Every row gives one point. The window is the flat piece filled in between its corners: a triangle in 3 columns, a solid with four corners in 4, and so on. A path goes straight from each point to the next, and from the last back to the first. After which points does the path pass through the window?

Window:
[[-0.18 -0.44 -0.03 -0.05]
 [-0.35 -0.05  0.00 -0.27]
 [ 0.15 -0.34  0.28  0.62]
 [ 0.04 -0.25 -0.19 -0.52]]
Path:
(1): [-0.08 -0.23  0.13 -0.58]
(2): [ 0.06 -0.45  0.20 -0.02]
(3): [-0.07 -0.32 -0.25  0.25]
(4): [-0.11 -0.49 -0.37  0.17]
(5): [ 0.12 -0.33  0.29  0.15]
(6): [ 0.14 -0.47  0.73  0.56]
(7): [ 0.00 -0.28  0.05  0.49]
(8): [-0.16 -0.24 -0.29 -0.29]
(9): [ 0.09 -0.44  0.10 -0.78]
(10): [-0.29 -0.19  0.43 -0.40]
(11): [ 0.01 -0.22 -0.53 -0.56]
(12): [-0.22 -0.20 -0.59 -0.34]
Through the window after points: none

Window, 6 rows:
[[ 0.00  0.01 -0.26 -0.01  0.15  0.23]
 [-0.03  0.13  0.26  0.42 -0.19  0.46]
 [-1.21  0.12 -0.33 -0.21  0.05 -0.30]
 [-0.25  0.21  0.32  0.23  0.58  0.42]
 [ 0.53  0.34  0.22 -0.24 -0.36  0.01]
 [-0.17 -0.24 -0.32  0.05 -0.15 -0.61]]
Path:
(1): [ 0.02  0.72  0.29  0.66 -0.01 -0.23]
(2): [ 0.06  0.04  0.16 -0.23  0.16  0.35]
(3): [-0.57 -0.01  0.77 -0.06  0.36  0.41]
(4): [ 0.28  0.33 -0.61  0.35  0.34  0.16]
(5): [-0.25  0.38 -0.21  0.40  0.06 -0.36]
(6): [-0.19 -0.30 -0.06 -0.24 -0.07 -0.17]
(7): [-0.23 -0.06 -0.01 -0.10 -0.15  0.38]
(8): [ 0.06  0.27 -0.31  0.20 -0.13 -0.57]
Through the window after points: 1, 3, 5

Window:
[[ 0.28  0.00  0.43 -0.44  0.07  0.02  0.53 -0.02 -0.32]
 [ 0.28 -0.31  0.25 -0.31 -0.04 -0.11  0.22 -0.54  0.04]
 [ 0.06  0.77 -0.10  0.34 -0.16  0.10 -1.05 -0.05  0.11]
 [ 0.21  0.17 -0.57 -0.09 -0.13 -0.08  0.59  0.04  0.27]
 [ 0.24 -0.13  0.06 -0.45  0.32  0.26 -0.20 -0.10 -0.05]
 [-0.52  0.33 -0.50  0.53 -0.08  0.17  0.14  0.15  0.16]
 [-0.09  0.11 -0.58 -0.04  0.05 -0.31  0.36 -0.14 -0.27]
 [ 0.00  0.27 -0.10  0.08 -0.56  0.32 -1.02  0.12 -0.12]
 [-0.38  0.35  0.13 -0.19 -0.20 -0.09 -0.70  0.30  0.18]]
Path:
(1): [ 0.01  0.19  0.01 -0.24 -0.48  0.26  0.01 -0.69  0.22]
(2): [-0.41  0.17 -0.23 -0.76 -0.10 -0.19  0.39 -0.61  0.33]
(3): [ 0.36 -0.13 -0.08  0.55  0.03  0.14  0.01  0.40 -0.47]
(4): [ 0.12 -0.33  0.16  0.04 -0.02 -0.14 -0.18 -0.27  0.05]
(5): [ 0.22  0.96 -0.12 -0.58 -0.20  0.26  0.13 -0.25  0.02]
(6): [-0.12  0.19 -0.52 -0.29  0.31  0.41  0.01 -0.72  0.16]
(7): [ 0.21  0.02  0.59  0.15 -0.52 -0.33 -0.08  0.84 -0.06]
(8): [ 0.13 -0.08  0.14 -0.16  0.03 -0.11 -0.17  0.06 -0.10]
Through the window after points: 4, 8

Window:
[[ 0.10 -0.15 -0.53 -0.15  0.25 -0.16 -0.29 -0.30 -0.33 -0.49 -0.22]
 [ 0.63 -0.38 -0.67  0.17  0.11 -0.15  0.26  0.13 -0.26 -0.09 -0.28]
 [ 0.18  0.49 -0.21  0.07 -0.17 -0.99  0.09 -0.17 -0.51 -0.06  0.11]
 [ 0.13 -0.66  0.34  0.57  0.54  0.41 -0.06  0.23 -0.81 -0.61  0.00]
 [ 0.42 -0.08  0.04 -0.19  0.15 -0.19  0.10  0.27 -0.27 -0.29  0.23]
 [-0.41 -0.71 -0.11 -0.04 -0.37  0.45  0.04  0.02 -0.15 -0.22  0.26]
 [-0.01 -0.40  0.13  0.02 -0.35 -0.55 -0.22 -0.25  0.59 -0.07 -0.04]
 [-0.42  0.12  0.15  0.18 -0.41  0.01 -0.09  0.29  0.69 -0.25  0.24]
 [-0.07 -0.19 -0.02 -0.30 -0.16 -0.38 -0.76  0.28  0.13  0.24 -0.88]
 [-0.64  0.13  0.22 -0.05  0.33 -0.11  0.15  0.03 -0.16  0.05  0.19]
 [-0.27  0.03  1.08  0.29  0.17  0.63 -0.25 -0.31 -0.55  0.15 -0.02]]
Path:
(1): [-0.16 -0.05  0.15  0.14  0.23  0.08 -0.53 -0.20 -0.09  0.07  0.46]
(2): [-0.01  0.01  0.14 -0.03 -0.19 -0.25  0.16  0.05 -0.35 -0.23 -0.52]
(3): [-0.49  0.07  0.25 -0.43 -0.14 -0.27  0.09  0.00 -0.40 -0.53 -0.62]
(4): [ 0.01 -0.12  0.04  0.19  0.19 -0.04 -0.18 -0.14 -0.19 -0.02  0.16]
(5): [-0.26 -0.65 -0.69  0.73  0.44 -0.15 -0.07  0.20 -0.27  0.28  0.51]
(6): [ 0.19  0.04  0.07 -0.38  0.01 -0.09 -0.23 -0.27 -0.25 -0.61 -0.40]
(7): [-0.54 -0.08  0.20 -0.44 -0.15 -0.69  0.31  0.11 -0.32 -0.38 -0.67]
(8): [ 0.46  0.22 -0.30  0.41 -0.06 -0.28 -0.28 -0.20 -0.13  0.03  0.53]
(9): [ 0.51  0.01  0.07  0.36  0.34 -0.10 -0.84  0.63 -0.28  0.34 -0.07]
(10): [-0.27 -0.43 -0.07 -0.19 -0.14 -0.13  0.14 -0.22 -0.16 -0.46 -0.44]
(11): [-0.24 -0.11  0.27  0.03 -0.08 -0.20  0.19  0.15 -0.51 -0.56 -0.25]
(12): [ 0.23 -0.39 -0.46 -0.02  0.18  0.28 -0.67  0.06  0.16  0.41  0.01]
(13): [ 0.03 -0.18 -0.12  0.01  0.10 -0.19 -0.16  0.07 -0.32  0.12  0.01]
(14): [-0.03  0.16  0.28  0.28 -0.18  0.04  0.10  0.09 -0.40 -0.90 -0.35]
(15): [ 0.23 -0.13  0.51  0.07 -0.31 -0.31  0.28 -0.45  0.14 -0.78 -0.47]
(16): [ 0.10 -0.25 -0.58  0.19  0.17  0.08 -0.28  0.47 -0.36  0.36  0.24]
Through the window after points: 1, 3, 5, 7, 9
